Each point is reached from the start by the listed moves, each made once or not at all, plus a little noise. Say if it took an odd or an even number of moves. Then give how often each move was made.
In the rows, zero is written as 128.

Moves:
(1): [189 129 132 150 123 116]
(2): [141 194 141 129 113 132]
(3): [124 121 183 119 139 116]
Start: [156 151 148 140 109 132]
Points:
[164 211 163 141  95 137] => odd (0, 1, 0)
[151 146 208 134 116 119] => odd (0, 0, 1)
[229 219 164 161  91 123] => even (1, 1, 0)
[209 145 209 155 115 107] => even (1, 0, 1)

Moves:
(1): [187 123 140 117 128 134 116 142]
(2): [138 233 112 114 121 109 124 130]
(3): [114 139 190 128 120 100 120 137]
(4): [136 136 131 192 135 138 111 131]
(5): [120 133 123 127 184 129 122 138]
(6): [109 156 164 112 135 222 135  93]
Start: [141 124 151 139 144 145 139 138]
Points:
[128 135 208 137 138 120 129 142] => odd (0, 0, 1, 0, 0, 0)
[205 247 215 178 135 119 102 163] => even (1, 1, 1, 1, 0, 0)
[192 145 228 184 142 125 103 163] => odd (1, 0, 1, 1, 0, 0)
[101 160 241 123 201 209 129 124] => odd (0, 0, 1, 0, 1, 1)

Moves:
(1): [184 113 132 132 118 119 131 124 132 126]
(2): [131 196 123 103 124 126 142 152 160 149]
(3): [123 136 203 116 125 141 150  99 127 120]
(4): [136 131 136 171 134 129 136 118 138 115]
(5): [138 132 138 131 185 122 131 159 131 117]
(6): [129 115 120 122 143 199 132 121 146 123]
(7): [120 124 124 120 133 116 174 132 122 110]
(8): [125 123 145 140 114 139 134 179 117 123]
(9): [112 105 134 122 132 127 130 138 170 131]
Start: [126 121 153 147 168 127 135 134 130 152]
Points:
[175 110 249 149 141 142 166 152 122 136] => odd (1, 0, 1, 0, 0, 0, 0, 1, 0)
[126  87 186 190 235 201 159 208 191 120] => odd (0, 0, 0, 1, 1, 1, 0, 1, 1)
[189 106 234 136 227 195 169 124 154 126] => even (1, 0, 1, 0, 1, 1, 0, 0, 0)

Moves:
(1): [197 138 112 126 134 136 135 130 121 144 134 136 130 112 133]
(2): [121 211 131 130 142 125 111 113 139 130 128 142 138 110 142]
(3): [141 133 200 119 130 119 136 122 121 137 134 137 117 127 136]
(4): [122 126 120 176 125 146 130 128 116 137 132 120 119 131 143]
(5): [114 108 125 126 202 150 107 106 113 132 141 132 132 127 132]
(6): [134 128 123 111 106 205 145 109 115 134 102 137 120 126 120]
(7): [108 140 119 129 140 117 195 137 125 118 120 137 143 120 140]
(8): [139 147 140 120 129 142 118 207 125 139 121 130 140 150 126]
(9): [125 124 130 135 131 138 139 127 184 141 130 127 129 123 128]
(10): [107 127 125 116 125 109 149 127 127 210 121 117 131 140 136]
(11): [122 133 124 113 112 143 132 135 123 140 179 129 140 122 128]
(12): [128 121 115 132 123 112 121 127 138 130 135 204 113 152 142]
Start: [117 127 164 124 164 120 107  90 137 103 146 147 105 146 121]
Points:
[152 211 139 152 160 211 149  55 174 228 128 149  98 119 151] => even (1, 1, 0, 1, 0, 1, 0, 0, 1, 1, 0, 0)
[ 48 211 139 144 241 153 161 148 173 230 206 230 138 168 186] => odd (0, 1, 0, 1, 1, 0, 1, 1, 1, 1, 1, 1)
[ 76 228 233  80 244 198 180 114 166 218 114 175 126 146 152] => even (0, 1, 1, 0, 1, 1, 1, 1, 1, 1, 0, 0)
[160 211 129  72 214 216 104 117 119 240 182 249 124 162 156] => even (1, 1, 0, 0, 1, 1, 0, 1, 0, 1, 1, 1)
[ 71 221 160 154 247 184 145 144 169 142 201 171 150 135 164] => odd (0, 1, 0, 1, 1, 0, 1, 1, 1, 0, 1, 0)

Moves:
(1): [172 132 118 136 127 136 129 132 123 134 127 133 119 120 138 134 128 127
 113 124]
(2): [126 193 125 115 134 128 142 132 106 144 133 130 114 139 132 119 120 107
 134 138]
(3): [134 125 177 116 125 134 126 123 136 135 130 128 116 132 128 132 132 132
 130 123]
(4): [116 133 138 177 126 124 128 139 120 130 135 126 128 126 122 126 119 123
 119 123]
(5): [122 125 131 134 180 132 122 125 127 130 119 124 119 131 132 123 116 136
 129 127]
(6): [114 139 117 130 121 180 128 133 126 131 120 130 139 126 130 123 128 136
 123 131]
(7): [131 119 135 134 132 130 182 130 131 130 119 130 132 125 134 127 125 137
 129 127]
(8): [126 117 123 117 129 129 128 176 116 127 121 111 118 132 116 136 136 122
 132 113]
(9): [129 137 119 129 134 129 130 135 169 129 130 133 131 138 123 142 135 132
 122 129]
(10): [111 125 123 126 120 125 124 121 134 188 125 111 121 121 127 137 119 130
 127 140]
(11): [125 127 131 130 139 129 138 134 127 130 175 126 118 129 129 120 140 123
 117 137]
(12): [124 120 124 122 130 129 130 136 123 139 136 172 137 128 123 134 141 115
 143 120]
(13): [140 135 136 123 143 122 128 142 125 133 140 119 177 124 141 140 119 127
 136 138]
(14): [136 117 120 124 133 123 132 121 122 124 126 131 138 183 116 136 111 129
 109 132]
(15): [120 122 132 131 130 126 126 139 127 132 127 135 128 133 172 114 127 129
 128 127]
(16): [113 135 127 129 135 137 129 118 121 121 133 126 126 125 147 172 128 119
 123 112]
(17): [122 131 129 134 139 122 133 117 118 145 115 122 136 136 133 125 181 130
 131 124]
(18): [121 143 131 132 124 111 127 135 116 126 128 141 125 121 125 143 135 189
 138 139]
(19): [134 114 123 138 122 136 127 129 135 133 137 118 122 138 137 133 129 129
 175 118]
(20): [129 108 139 138 134 126 123 138 122 114 114 136 130 120 130 144 145 122
 130 187]
Start: [120 130 108 127 123 117  91 149 108 119 120 124 128 156 111 133 142 131
 132 107]
Points:
[116 108 123 140 218  86 145 231 103 132  78 129 179 216 152 177 191 207
 137 173] => even (0, 0, 0, 0, 1, 0, 1, 1, 1, 0, 0, 0, 1, 1, 1, 0, 1, 1, 0, 1)
[ 50 113 169 167 181 183 136 206  89 196 143  89  92 156 165 166 130 141
 112  86] => even (0, 0, 1, 1, 1, 1, 1, 1, 0, 1, 1, 0, 0, 0, 1, 1, 0, 0, 0, 0)
[ 84 139  84 130 152 155 164 201  98 144  95 172 158 218 104 221 211 188
 131  88] => odd (0, 0, 0, 0, 0, 1, 1, 1, 1, 0, 0, 1, 0, 1, 0, 1, 1, 1, 0, 0)
[ 84 162 113 180 144 189 168 222  60 124 150 101  99 163 129 180 164  97
 162 140] => odd (0, 1, 0, 1, 0, 1, 1, 1, 0, 0, 1, 0, 0, 0, 0, 1, 0, 0, 1, 1)
[155 191 107 117 119 184 106 148 135 216 116 114 103 225 118 165 118 128
 138 115] => even (1, 1, 1, 0, 0, 1, 0, 0, 1, 1, 0, 0, 0, 1, 0, 0, 0, 0, 1, 0)
[ 91 167 142 117 178 169  93 249 105 152 109 173 103 194 152 166 180 174
 209 146] => odd (0, 1, 1, 0, 1, 1, 0, 1, 1, 0, 0, 1, 0, 0, 1, 0, 0, 1, 1, 1)
[170 145 161 133 120 120 146 152 102 131 106 144 102 137 121 156 147 205
 130 107] => even (1, 0, 1, 0, 0, 0, 1, 0, 0, 0, 0, 0, 0, 0, 0, 0, 0, 1, 0, 0)

Moves:
(1): [150 136 115 113 120 110 123 130 119 142 122 118 124 136 136 118 128 124
 118 125 136 140 132 135 148 135]
(2): [125 140 126 135 140 121 131 130 126 142 127 118 119 122 128 135 125 132
 127 137 139 123 147 133 139 118]
(3): [126 123 140 130 117 112 115 146 137 120 131 128 132 133 132 135 132 129
 121 139 153 138 123 135 116 132]
(4): [141 136 115 147 144 122 122 116 127 134 123 126 131 143  98 121 128 121
 131 126 114 123 131 127 125 123]
(5): [131 126 134 124 131 118 118 138  94 148 127 123 135 122 130 123 146 132
 139 135 125 132 117 142 116 131]
(6): [149 105 120 136 133 159 110 145 138 101 118 111 131 115 143 132 138 159
 127 119 125 117 121 110 133 115]
(7): [157 137 141 139 140 124 152 129 133 109 125 136 126 130 143 117 155 133
 133 115 135 124 113 125 153 138]
(8): [145 131 130 135 123 133 148 144 122 127 120 137 120 124 124 123 116 128
 129 129 128 124 124 120 135  99]
(9): [121 124 107 123 133 117 121 135 132 134 129 123 114 127 125 116 135 129
 140 131 132 104 125 141 152 123]
(10): [133 113 143 139 126 135  95 122 144 162 130 143 138 127 137 121 133 136
 130 132 144 139 132 133 108 121]
(11): [141 134 132 136 128 120 123 141 141 131 145 135 130 126 145 133 129 124
 118 117 121 119 132 144 132 116]
(12): [140 135 119 129 118 123 122 136 124 114 116 150 117 126 123 150 130 132
 128 123 130 122 139 129 125 133]
(13): [118 118 115 116 118 111 127 135 127 163 118 143 167 137 135 150 148 134
 114 155 129 135 119 123 139 118]
(14): [138 141 124 114 139 139 118 118 132 121 129 131 106 141 140 132 144 116
 111 134 132 123 107 114 125 112]
(15): [120 122 153 140 130 139 111 135 122 126 108 132 124 135 127 122 129 124
 125 113 124 139 145 121 131 127]
(16): [147  97 127 133 128 128 143 144 132 134 135 137 108 133 130 148 132 126
 116 119 116 131 112 138 127 129]
(17): [131 129 113 135 101 122 144 131 136 134 132 108 132 134 134 117 166 125
 113 137 128 125 139 123 118 119]
(18): [109 130 120 131 136 122 125 115 127 139 131 121 115 140 145 130 101 163
 118 127 127 111 121 120 132 118]
(19): [136 123 116 131 124 126 122 125 128 118 130 122 129 139 135 142 137 128
 151 120 124 129 132 124 125 119]
(20): [127 139 119 147 131 130 116 123 126 126 130 128 113 125 135 125 113 119
 135 149 111 138 131 133 124 143]
(21): [131 120 106 119 149 134 132 134 121 113 128 143 131 127 136 116 121 128
 129 124 128 128 127 130 111 114]
(22): [124 137 130 126 124 132 126 124 125 120 131 127 110 123 111 129 142 133
 124 138 119 150 126 142 128 119]
(23): [130 131 134 117 122 131 125 127 113 117 138 132 118 141 123 123 134 141
 133 144 134 117 147 128 143 128]
(24): [122 140 113 140 126 141 122 118 109 138 134 134 125 135 123 132 123 121
 126 127 126 138 122 128 138 140]
Start: [140 120 138 131 110 129 119 108 140 129 125 129  96 135 140 143 131 113
 133  99 120 111 107 122 101 114]
Points:
[210 114  70 196 108 138  73 155 120 109  97 129  27 158 135 161 177 120
  90 112 105 159 140 139  99  97] => odd (1, 1, 1, 1, 0, 1, 0, 0, 0, 0, 0, 1, 0, 0, 1, 1, 1, 0, 0, 1, 1, 1, 0, 1)
[213 153  65 150 113 110  91 104 125 137 137 138  25 218 163  95 206 145
 120 127 160 105  87 127 137  32] => odd (1, 0, 1, 1, 0, 0, 1, 1, 1, 1, 0, 0, 0, 1, 0, 0, 1, 1, 1, 0, 1, 1, 1, 1)
[165 138 125 172 111 104  66 116 144 194 111 147  92 207 151 126 249 116
 102 152 175 102 120 114 152  75] => even (0, 1, 1, 1, 0, 0, 1, 0, 1, 1, 0, 0, 1, 1, 1, 0, 1, 0, 0, 0, 0, 0, 1, 1)
[215 138  95 186 136  70 139 147 138 173 137 135  30 176 162 142 125 134
 103  83 139  76  83 157 190  74] => odd (1, 1, 1, 1, 0, 0, 1, 1, 1, 0, 1, 0, 0, 0, 0, 1, 0, 1, 0, 0, 0, 0, 0, 1)
[172  99 106 173 130 108  96 132 136 134  95 143  41 163 113 181 151 109
 156  72 103  85 141 137 130  92] => odd (0, 1, 0, 1, 0, 0, 0, 0, 1, 0, 0, 1, 0, 0, 1, 1, 0, 0, 1, 0, 0, 0, 0, 0)
[178  85  39 143 120  97  12 140 104 189  96 149 121 178 174 163 166 182
 142 117 150 102  85 135 102  70] => odd (1, 0, 1, 1, 1, 1, 0, 0, 1, 1, 0, 1, 1, 0, 0, 0, 0, 1, 1, 0, 1, 0, 0, 1)
[182 102  94 155 123 126 105 135  86 199 121 163  34 197 193 143 243 164
 116 142 135 107  87 127 145   8] => odd (0, 1, 0, 0, 1, 0, 1, 1, 1, 1, 0, 0, 1, 1, 1, 1, 1, 1, 1, 0, 1, 1, 1, 1)
[201 114  65 180 141  95 130 150 109 142 129 174  66 187 143 162 169 116
 155 150 127  99  96 141 165  74] => odd (0, 1, 1, 1, 0, 0, 1, 1, 1, 0, 0, 0, 1, 0, 0, 1, 0, 0, 1, 1, 1, 0, 1, 1)
[188 158 111 172 127 104  88 145 108 114  80 156  37 146 113 136 117 101
 120 121 121 157 153 146 102  76] => even (1, 1, 1, 1, 0, 0, 0, 1, 0, 0, 0, 1, 0, 0, 1, 0, 0, 0, 0, 1, 1, 1, 0, 0)
[233  53 103 114 106  98  77 204  96 102  87 164  84 172 196 171 233 167
 146  97 147 103  97 139 154  88] => odd (1, 0, 1, 0, 1, 1, 1, 0, 1, 0, 0, 1, 1, 0, 1, 1, 0, 0, 1, 0, 1, 0, 1, 0)

Moves:
(1): [126 128 130 129 135 129 125 129 121 126 141 126 137 122 143 130 118 127
 117 138 138 132 135 129 133 124 119]
(2): [133 132 127 131 133 147 145 117 120 128 125 124 118 127 132 125 125 138
 135 120 136 130 129 131 130 140 119]
(3): [130 124 133 113 125 140 127 131 123 131 125 124 129 137 133 128 123 125
 137 131 126 123 153 137 124 120 134]
(4): [135 141 117 121 131 135 133 149 128 119 137 126 113 138 128 123 128 123
 137 112 107 138 143 128 145 107 129]
(5): [125 123 139 116 118 144 134 133 129 125 133 126 132 131 126 132 137 121
 137 128 138 126 129 143 125 123 128]
(6): [132 135 128 129 120 137 108 131 119 119 121 117 130 117 161 136 112 130
 129 123 121 115 129 135 145 132 131]
(7): [134 111 144 121 130 130 122 129 121 130 122 140 121 124 136 142 119 133
 123 129 131 130 130 129 124 132 118]
(8): [118 120 112 114 125 126 128 119 136 113 137 118 119 142 116 144 124 135
 124 129 120 127 128 116 121 134 137]
(9): [131 105 122 124 124 136 121 122 131 117 123 125 117 122 137 135 123 135
 126 132 125 134 140 140 117 129 137]
(10): [123 132 130 123 132 137 129 136 115 130 127 130 135 129 124 134 125 127
 132 124 126 122 127 137 119 130 132]
(11): [121 137 135 142 112 126 106 126 124 132 129 113 135 139 115 104 119 141
 133 119 125 131 117 115 125 130 140]
(12): [133 122 118 134 120 140 129 143 124 134 142 120 130 121 132 134 116 128
 117 134 121 115 132 123 128 121 106]
(13): [131 129 135 135 134 124 129 133 123 118 122 130 127 121 136 133 131 122
 137 131 113 125 130 127 126 120 125]
(14): [133 137 122 136 126 126 121 123 130 128 126 120 124 130 139 116 122 121
 133 139 121 129 131 139 128 137 128]
(15): [124 130 122 131 145 130 123 123 143 130 144 133 129 123 126 126 128 124
 118 130 130 125 139 128 137 131 134]
(16): [124 119 137 123 123 141 134 136 116 137 121 121 133 134 129 128 134 136
 124 129 119 133 124 126 128 133 123]
(17): [144 140 131 123 123 145 126 132 126 128 132 116 129 130 123 147 130 132
 122 123 132 137 126 129 139 133 129]
(18): [138 130 131 136 145 128 133 137 127 122 120 115 121 122 137 145 122 128
 132 133 131 127 108 127 132 139 124]
(19): [119 130 133 119 132 122 123 140 112 131 148 118 140 119 117 139 150 122
 129 132 138 113 121 114 135 119 111]
(20): [130 124 135 110 132 132 134 119 123 128 142 113 138 122 120 138 125 122
 135 122 126 123 124 127 122 134 148]
(21): [132 125 122 130 129 130 128 125 123 125 135 132 129 133 128 125 131 146
 126 132 130 116 120 118 141 128 135]
(22): [119 129 134 133 121 126 132 128 134 129 127 132 112 119 127 150 139 115
 141 122 132 131 116 132 126 131 135]
(23): [131 127 118 135 120 140 141 147 124 113 119 135 120 126 126 116 147 103
 140 139 139 132 140 117 112 135 121]
(24): [125 121 137 103 136 142 118 110 125 130 126 138 117 122 130 133 114 123
 133 129 131 142 135 118 129 114 118]
Start: [131 129 138 126 125 123 118 118 129 121 132 138 117 121 131 145 129 125
 118 121 146 138 125 139 134 133 136]
Points:
[135 134 181 108 129 191  96 178  72  85 169  88 111 102 185 182 136  87
 170 136 137 114 137 136 164 132 141] => odd (1, 0, 1, 1, 1, 1, 1, 0, 0, 0, 1, 0, 1, 1, 1, 1, 0, 1, 1, 1, 1, 1, 1, 0)
[159 116 159  58 157 249 152 177  65 110 186 104 103 105 124 212 142 112
 137 118 160 127 135 111 158 128  92] => odd (0, 1, 0, 1, 1, 0, 1, 0, 0, 1, 0, 1, 0, 0, 1, 1, 1, 1, 1, 1, 1, 0, 1, 1)
[127 134 138  89 146 190 120 139  86  93 200  62 102 124 114 218 131 156
 131  97 140 139 103 116 163 150 172] => odd (1, 1, 0, 1, 0, 0, 0, 1, 1, 1, 1, 0, 0, 0, 1, 1, 1, 1, 1, 1, 1, 1, 0, 0)
[132  89 192  71 100 220 115 117  67 108 163 106 104 100 130 200 147 127
 146 126 193 157 120 112 130 144 125] => even (1, 1, 0, 0, 1, 0, 1, 0, 1, 0, 1, 0, 0, 0, 0, 1, 1, 0, 1, 1, 1, 1, 1, 1)
[128  99 168  88 117 202  89 130  84  94 168  96 127  92 170 163 118 109
 143 128 183 118 172 151 124 146 144] => even (1, 1, 1, 0, 1, 1, 1, 0, 1, 0, 1, 0, 0, 0, 1, 0, 0, 0, 1, 1, 0, 0, 1, 0)
[152 138 119  98 156 184 123 167  89  84 202  79 133 106 141 210 127  95
 125 166 146  94 146 114 140 144 128] => even (1, 0, 1, 0, 0, 0, 0, 1, 0, 1, 0, 1, 1, 1, 1, 0, 1, 1, 1, 1, 1, 0, 1, 0)
[133  90 160  86 123 219 125 124  91  85 152 134  99  88 187 202 116 110
 149 129 179 112 169 179 125 156 160] => odd (1, 1, 1, 0, 1, 1, 1, 0, 1, 1, 0, 0, 0, 0, 1, 0, 0, 0, 0, 1, 1, 1, 1, 0)
[151 151 153 107 133 190  71 162  94  98 131  78  98 144 173 184  81 140
 136 108  85 136 147 148 159 141 159] => odd (0, 0, 1, 1, 0, 1, 1, 1, 0, 1, 1, 0, 1, 1, 1, 1, 1, 1, 0, 0, 0, 0, 0, 0)
[165 124 163 121 134 188 147 146  99  95 130 125  97 107 158 188 132 111
 129 135 195 158 126 147 132 163  96] => odd (1, 1, 0, 0, 1, 0, 1, 0, 0, 0, 0, 0, 0, 0, 0, 0, 1, 1, 0, 0, 0, 0, 1, 0)
[137  95 156  69 128 199 120 143  83 123 155 133  69  99 150 208 114 116
 147 105 139 135 169 145 128  93  97] => even (0, 1, 1, 1, 0, 0, 1, 0, 1, 1, 0, 1, 0, 0, 0, 0, 0, 0, 1, 0, 0, 1, 0, 1)

Moves:
(1): [119 113 131 108 126 151 117 157 135 123 122 126 119 122 145 126 129 107
 140 113 104 145 134 139 116]
(2): [115 124 113 125 120 106 131 102 118  95 152 137 128 141 124 143 146 133
 143 150 133 138 127 131 107]
(3): [126 141 135 117 125 138 108 140 148 120 126 157 115 135 130 128 129 149
  97 123 149 121 137 117 130]
(4): [122 131 120 149 116 150 110 117 130 141 136 135 114 126 130 129 130 123
 120 130 121 140 131 139 133]
(5): [125 173 151 120 111 147 110 129 172 121 102 153 117 141 117 125 120 114
 126 120 128 117 117 115 113]
(6): [125 109 139 138 127 126 148 141 126 128 110 136 121 117 128 124 134 138
 123 141 131 119 134 111 117]
(7): [109 126 141 127 144 126 145 135 135 123 115 136 141 119 138 123 123 138
 136 135 125 131 125 137 122]
(8): [142 134 133 143 140 171 106 129 140 111 148 150 133 113 151 136 148 116
 123 136 127 111 113 118 136]
(9): [128 117 117 128 124 111 128 147 134 128 157 136 134 112 131 115 111  97
 137 110 113 144 143 113 121]
(10): [121 125 114 139 126 138 139 133 114 106 126 113 146 131 118 132 127 106
 131 128 158 120 121 121 118]
(11): [119 118 139 118 107 124 126 123 120 128 114 131 155 115 133 125 128 116
 132 136 116 135 141 116 126]
(12): [137 130 107 133 132 132 109 132 130 102 122 129 139 132 125 112 129 130
 118 120 132 139 128 121 131]
(13): [132 139 140 119 145 126 138 113 129 143 135 132 133 141 146 121 153 140
 141 136 147 146 148 113 117]
(14): [106 118 136 118 118 133 144 124 136 133 126 129 130 125 127 128 126 149
 134 116 112 111 138 130 138]
(15): [129 126 132 137 135 103 138 113 139 120 125 118 101 134  93 136 122 131
 122 115 126 103 157 151 136]
(16): [124 128 127 123 121 124 141 137 131 144 138 120 127 153 127 140 147 154
 103 119 127 141 125 138 131]
(17): [132 126 129 139 123 122 125 133 119 125 119 134 140 136 126 117 127 142
 132 139 131 125 134 128 114]
(18): [119 141 141 124 138 132 138 115 115 130 129 139 116 128 129 114 136 137
 124 137 144 141 132 141 137]
(19): [134 121 128 129 130 121 159  99 125 127 145 116 128 132 116 144  94 125
 148  97  98 115 136 127 134]
(20): [125 140 121 133 130 135 136 138 126 135 133 122 122 124 121 127 130 127
 138 128 107 141 137 113 127]
(21): [112 126 100 130 137 115 150 119 116 119 133 134 136 140 116 121 127 116
 125 134 139 111 142 125 114]
(22): [126 141 142 142 130 127 112 141 154 113 120 134 113 146 150 124 124 112
 121 137 113 116 116 121 127]
(23): [137 123 110 124 102 111 152 134  97 149 148 115 136 113 171 122 131 125
 121 135 142 143 133 132 116]
(24): [112 134 150 143 129 123 127 129 116 134 124 141 140 130 146 122 127 131
 130 107 123 130 132 123 109]
Start: [145 156 131 138 149 144 137 129 120 144  98 138 146 114 105 122 158 112
 120 149 135 116 129 127 119]
Points:
[ 73 123 126 143 119 105 228 176  78 132 101 187 247 117 178  63 181 152
  85 138 190 140 221  62  34] => even (0, 0, 1, 0, 0, 1, 1, 0, 1, 1, 1, 1, 1, 1, 0, 1, 1, 0, 0, 0, 1, 0, 1, 1)
[ 62 160 142 197 138 131 206  80  93 114 119 183 128 153 109 107 152 139
 152 159  84  97 181 108  69] => odd (0, 1, 0, 1, 0, 1, 0, 0, 0, 0, 0, 0, 0, 1, 0, 0, 1, 1, 1, 1, 1, 1, 0, 1)
[123 122 122 154 122 127 218  97 106  83 184 172 127  87 114 137 154 109
 115 128 161  68 194 113 100] => odd (0, 1, 1, 0, 0, 1, 0, 1, 1, 1, 0, 0, 0, 1, 1, 0, 0, 1, 1, 0, 0, 0, 1, 0)
[ 84 235 187 141 161 219 111 170 173  69  50 249 193 171 182  72 208 105
  77 148 181 129 152  81  40] => odd (1, 0, 1, 0, 1, 0, 1, 1, 0, 1, 1, 1, 1, 0, 0, 1, 1, 1, 0, 0, 1, 1, 0, 1)
[ 93 210 168 182 137 171 127  81 169  85 111 209 133 166 128 129 171  57
 168 135  58 101 204  93  37] => even (1, 1, 0, 1, 1, 0, 0, 1, 0, 0, 1, 0, 1, 0, 1, 0, 1, 0, 1, 1, 1, 1, 0, 1)
[ 96 148 175 160 113 139 157 170 113 140 110 186 124  98 184  76 175  59
  94 138 158 155 225 103  59] => odd (1, 0, 1, 1, 0, 1, 0, 0, 1, 1, 1, 0, 1, 0, 1, 0, 0, 1, 0, 0, 0, 1, 1, 1)
